Each row of a before or after table is a point. One or more steps were done to the points. Then noise was added and the rows were shuffled. The steps act on columns, c1 being the first. Name the steps. A step turns or swaps two columns, mirrors them in a line or flattens them onto one, adds a multiple of one to another, or multiplies or shifts one. Angles are multiples of 10 degrees, from the lower column toward the higher: turns from -170 to 170, lines from 10 to 170 but not 90. Use the fewest steps. Two steps may share a column if one is a turn and the other turns, adds or multiplies; they go together, in the order done. Otherwise the lowest column goes first.

Before, 12 rows:
[[-0.03 -0.77]
 [ 0.20 -0.34]
 [ 0.31  0.17]
 [ 0.15  0.49]
 [ 0.40 -0.76]
 [-0.46 -0.11]
 [ 0.26  0.74]
 [-0.77  0.39]
 [-0.15 -0.15]
 [-0.37  0.23]
 [-0.23  0.24]
 [ 0.24  0.10]]
After (12 x 2):
[[ 0.03  0.77]
 [-0.17  0.32]
 [ 0.40 -0.31]
 [ 0.77 -0.24]
 [ 0.71  0.63]
 [ 0.21  0.75]
 [ 0.36  0.39]
 [ 0.59  0.53]
 [ 0.52  1.27]
 [-0.29  0.86]
 [ 0.63  0.21]
 [ 0.51  1.03]]
Steps: shift c1 by 0.40; shift c2 by 0.50

Before, 10 rows:
[[ 0.19  0.38  0.33  0.03  0.57 -0.33]
 [ 0.54  0.77  0.17  0.19 -0.08 -0.18]
 [-0.82 -0.20  0.35  0.40 -0.15  0.75]
 [ 0.41  0.00  0.19 -0.27 -0.23  0.29]
 [-0.09  0.37 -0.32 -0.08 -0.31  0.83]
 [-0.36 -0.16 -0.13  0.44  0.07  0.39]
 [ 0.46 -0.27 -0.20  0.33 -0.11  0.64]
 [-0.44 -0.59  0.38  0.92 -0.21  1.41]
 [ 0.40  0.16 -0.45  0.12 -0.51  0.38]
 [ 0.47  0.03  0.30  0.28 -0.19 -0.80]]
After (10 x 6):
[[-0.20  0.33 -0.53 -0.26 -0.04  1.03]
 [ 0.03  0.04 -0.46  0.22 -0.35  0.39]
 [-0.04  0.28  0.09  0.58  0.32 -0.44]
 [ 0.01 -0.13  0.08 -0.07 -0.37 -1.04]
 [-0.25  0.55 -0.14  0.01 -0.26 -0.26]
 [ 0.21 -0.44  0.01  0.28 -0.89  1.81]
 [ 0.10 -0.40 -0.56  0.17 -0.37  0.81]
 [ 0.00 -0.05 -0.86 -0.32 -0.31  0.52]
 [ 0.12 -0.17 -0.07 -0.37  0.17  0.36]
 [-0.05  0.05  0.11  0.08 -0.42  0.90]]
Steps: flatten c1 and c2 onto the line at 110 degrees; shift c3 by -0.30; turn c4 and c5 by -60 degrees; multiply c6 by 1.3

Before, 10 rows:
[[ 0.55 -0.05  0.57 -0.12 -0.51 -0.02  0.23 -0.18 -0.05]
 [ 0.43  0.39  0.18 -0.92  0.00  0.25  0.13 -0.07 -0.46]
 [ 0.24  0.05  0.51 -0.64  0.15  0.80  0.07 -0.43  0.10]
 [ 0.59  0.05  0.01  0.49  0.03 -0.36 -0.87 -0.30 -0.14]
 [-0.10 -0.12  0.20  0.05 -0.02  0.19  0.20 -0.04 -0.42]
 [ 0.31  0.92  0.66 -0.34  0.14  0.54  0.40 -0.19 -0.26]
 [ 0.54  0.24  0.17 -0.30  0.95 -0.37 -0.17  0.42  0.50]
 [ 0.93 -0.21 -0.90  0.92  0.00 -0.41 -0.45 -0.25  0.31]
 [ 0.22  0.12  0.16 -0.08 -0.47  0.48 -0.23  0.41  0.06]
 [-0.01 -0.13 -0.67  0.61 -0.66 -0.62 -0.58 -0.33  0.57]]
After:
[[-0.13  0.00  0.95  0.86  0.00 -0.28 -0.67  0.55  0.47]
 [ 0.99  0.03 -0.64 -0.60 -0.33  0.37  0.69  0.05 -0.28]
 [ 0.12 -1.00  0.67  1.00  0.70  0.14 -0.45  0.40  0.09]
 [-0.12  0.10 -0.13  0.00 -0.07  0.23  0.13 -0.06 -0.39]
 [ 0.53 -0.20 -0.20 -0.93 -0.12 -0.24  0.28 -0.14 -0.50]
 [ 0.13 -0.20 -0.48 -0.92 -0.18  0.29  0.19  0.41 -0.01]
 [ 0.26 -0.56 -0.02  0.58  0.05 -0.12 -0.76  0.19 -0.23]
 [ 0.18 -0.50 -0.12 -0.06 -0.75 -0.12  0.23  0.15 -0.10]
 [ 0.17 -0.17  0.22 -0.38 -0.46  0.40 -0.14 -0.35  0.09]
 [ 0.40 -0.50 -0.73 -0.18  0.63 -0.42 -0.09 -0.26  0.69]]
Steps: turn c1 and c2 by -70 degrees; add 0.3 times c1 to c7; mirror c3 and c5 in the line at 110 degrees; turn c4 and c6 by 30 degrees; mirror c8 and c9 in the line at 80 degrees

Before (9 x 12):
[[-0.33  0.34  0.70  0.17 -0.36 -0.37 -0.04 -0.10  0.13  0.77  0.23 -0.51]
 [ 0.15  0.42 -0.30  0.56  0.00 -0.31  0.19 -0.02 -0.10  0.97  0.19 -0.96]
 [-0.51  0.01 -0.16 -0.61 -0.03  0.56 -0.51 -0.06 -0.23 -0.06 -0.30  0.19]
 [ 0.49  0.02  0.44  0.33 -0.16  0.03 -0.25  0.28  0.14  1.22  0.20 -0.48]
 [ 0.00  0.24  0.29 -0.23 -0.59 -0.45  0.27  0.19  0.28  0.73  0.03  0.00]
 [-0.04  0.13  0.00 -0.58  0.05  0.19 -0.27  0.16 -0.17 -0.26  0.33 -0.36]
 [-0.31 -0.09 -0.59 -0.61 -0.16  0.17 -0.44 -0.63  0.58 -0.37  0.28 -0.35]
 [ 0.01  0.53 -0.05  0.81  0.73  0.36 -0.09 -0.18  0.58  0.57  0.65  1.31]
 [-0.23 -0.40  0.13 -0.76 -0.41  0.58  0.12 -0.33 -0.58 -0.21 -0.06 -0.40]]
After:
[[-0.50  0.08 -0.03 -0.47  0.02 -0.05 -0.04 -0.07  0.04  1.57  0.24 -0.55]
 [-0.15  0.52 -1.71 -0.80 -0.16 -0.39  0.22  0.05 -0.09  1.95  0.19 -0.95]
 [ 0.24  0.80  1.57 -1.14  0.65  0.24 -0.11 -0.52  0.32  1.17  0.65  1.34]
 [ 0.39  0.44 -0.25 -0.29  0.12 -0.31 -0.27  0.10  0.31  2.45  0.17 -0.47]
 [-0.32 -0.42  0.50 -0.03 -0.39 -0.33  0.24  0.01  0.31  1.46  0.02 -0.02]
 [ 0.05 -0.89 -0.62  0.33  0.09  0.18 -0.31  0.29 -0.02 -0.53  0.32 -0.38]
 [ 0.23 -0.88 -0.29  0.94 -0.28  0.57  0.12  0.15 -0.63 -0.44 -0.03 -0.37]
 [-0.13 -0.86 -0.90  0.55 -0.39  0.37 -0.43 -0.87  0.03 -0.76  0.29 -0.37]
 [-0.07 -0.85  0.12  0.49 -0.14  0.79 -0.47  0.09 -0.18 -0.08 -0.30  0.21]]
Steps: turn c1 and c6 by -40 degrees; multiply c4 by 1.6; turn c2 and c4 by -120 degrees; turn c3 and c5 by 30 degrees; add 1.5 times c12 to c3; turn c8 and c9 by 40 degrees; multiply c10 by 2

Before:
[[ 0.57 -0.24 -0.34  0.31  0.39  0.36 -0.54 -0.08 -0.14 -0.23  0.24 -0.11
   0.40  0.11  0.13 -0.16  0.07  0.19  0.13  0.06]
 [-0.41  0.65  0.07  0.43  0.91  0.15 -0.69  0.14  0.63  0.69 -0.53  0.02
  -0.35  0.56 -0.24  0.49 -0.49  0.40  0.61 -0.79]
 [ 0.42  0.07 -0.73 -0.05  0.84 -0.05 -0.22 -0.10  0.31  0.28 -0.11 -0.43
  -0.38 -0.40  0.03 -0.13  0.34 -1.00  0.40 -0.69]
 [ 0.19  0.55  0.41 -0.02 -0.12  0.32 -0.21  0.07  0.19  0.45 -0.40 -0.34
   0.08 -0.73 -0.15  0.45  0.03  0.18  0.04 -0.27]
 [ 0.32  0.77  0.12  0.61 -0.35  0.46  0.40  0.86 -0.73  0.19 -0.54  0.53
   0.87 -0.18 -0.12  0.36  0.38  0.42  0.27  0.43]
 [ 0.55 -0.19  0.21 -0.14  0.42 -0.34  0.27 -0.16 -0.01  0.47 -0.39  0.14
   0.55 -0.07 -0.26  0.18 -0.86 -0.07  0.47 -0.27]
 [-0.55 -0.29  0.10 -0.07  0.75  0.48 -0.44  0.10 -0.41  0.09  0.49  0.24
  -0.44  0.54 -0.61  0.20 -0.42  0.14  0.18 -0.25]
 [ 0.38  0.40  0.09  0.42  0.03 -0.09  0.99 -0.48 -0.21  0.29 -0.79 -0.40
   0.54  0.37  0.50 -0.21  0.19  1.08  0.39 -0.43]
 [-0.27  0.46  0.07 -0.04 -0.21  0.15 -0.09  0.20  0.20 -0.43 -0.65 -0.83
  -0.29 -1.28  0.55 -0.24  0.45 -0.27  0.46 -0.01]
 [-0.09  0.05 -0.84  0.94  0.58  0.49 -0.28  0.02  0.09  0.17  0.18 -0.43
   0.94  0.47  0.09  0.50  0.41 -0.23  0.40  0.13]
 [ 0.19 -0.51 -0.17  0.69  0.48 -0.05 -0.38  0.73 -0.39  0.94  0.24 -0.87
   0.25 -0.45 -0.02 -0.05 -0.31  0.49  1.35 -0.02]
 [ 0.52  0.69 -0.57  0.05  0.47  0.59  0.27  0.25  0.70  0.32 -0.30 -0.47
  -0.08  0.62 -0.25 -0.27  0.46  0.74  0.35  0.29]]
After, 12 rows:
[[ 0.11 -0.16 -0.78  0.31 -0.32  0.40 -0.63  0.13 -0.20 -0.22  0.77  0.04
  -0.09  0.07  0.14  0.33 -0.06  0.18  0.23  0.14]
 [ 0.53 -0.26  0.56 -0.15 -0.35 -0.33  0.27 -0.27 -0.17  0.50  0.63 -0.84
   0.22  0.00 -0.28  0.08  0.21  0.63  0.38 -0.15]
 [ 0.57  0.65 -1.46 -0.04 -0.48  0.63  0.21  0.45  0.62  0.27  0.50  0.43
  -0.65  0.60 -0.22  0.10 -0.45  0.32  0.28  0.30]
 [-0.66 -0.26  0.23 -0.04 -0.72  0.49 -0.39 -0.09 -0.41  0.07 -0.54 -0.46
  -0.23  0.48 -0.60  0.12  0.23 -0.51  0.20 -0.23]
 [ 0.58  0.74  0.36  0.56 -0.02  0.45  0.43  0.29 -0.77  0.13  0.23  0.31
  -0.15 -0.19 -0.02 -0.98  0.62  1.16  0.22  0.46]
 [ 0.26  0.11 -1.75 -0.08 -0.66 -0.03 -0.25  0.01  0.32  0.28  0.45  0.36
   0.82 -0.49  0.03  0.48 -0.44 -0.83  0.39 -0.70]
 [ 0.47  0.56  1.00 -0.02  0.02  0.35 -0.17 -0.37  0.14  0.41  0.15  0.01
  -0.18 -0.68 -0.06 -0.45 -0.31  0.11  0.10 -0.30]
 [ 0.31  0.59  0.25  0.44 -1.03  0.17 -0.60 -0.28  0.63  0.62 -0.61 -0.43
  -0.49  0.55 -0.26 -0.04  0.04 -0.52  0.68 -0.88]
 [-0.14 -0.53 -0.52  0.61 -0.69 -0.11 -0.33  0.46 -0.32  0.94  0.28 -0.36
  -0.37 -0.47 -0.05 -0.40 -0.94  0.12  1.32 -0.03]
 [ 0.91  0.35  0.26  0.45  0.22 -0.11  0.99 -0.17 -0.24  0.33  0.18  0.13
  -0.83  0.36  0.47  0.45 -0.42  1.40  0.32 -0.50]
 [ 0.47  0.46  0.18 -0.01  0.16  0.14 -0.02  0.26  0.23 -0.36 -0.58  0.54
   0.21 -1.29  0.54 -0.06 -0.77 -0.42  0.47  0.01]
 [-0.24 -0.06 -2.05  1.04 -0.59  0.58 -0.32 -0.41  0.20  0.21 -0.14  0.53
   0.48  0.38  0.13 -0.14 -0.48  0.76  0.43  0.18]]
Steps: multiply c1 by 1.3; turn c1 and c11 by 70 degrees; multiply c3 by 2.5; turn c8 and c16 by 50 degrees; turn c5 and c16 by 160 degrees; turn c13 and c18 by 70 degrees; add 0.5 times c7 to c18; swap c12 and c17
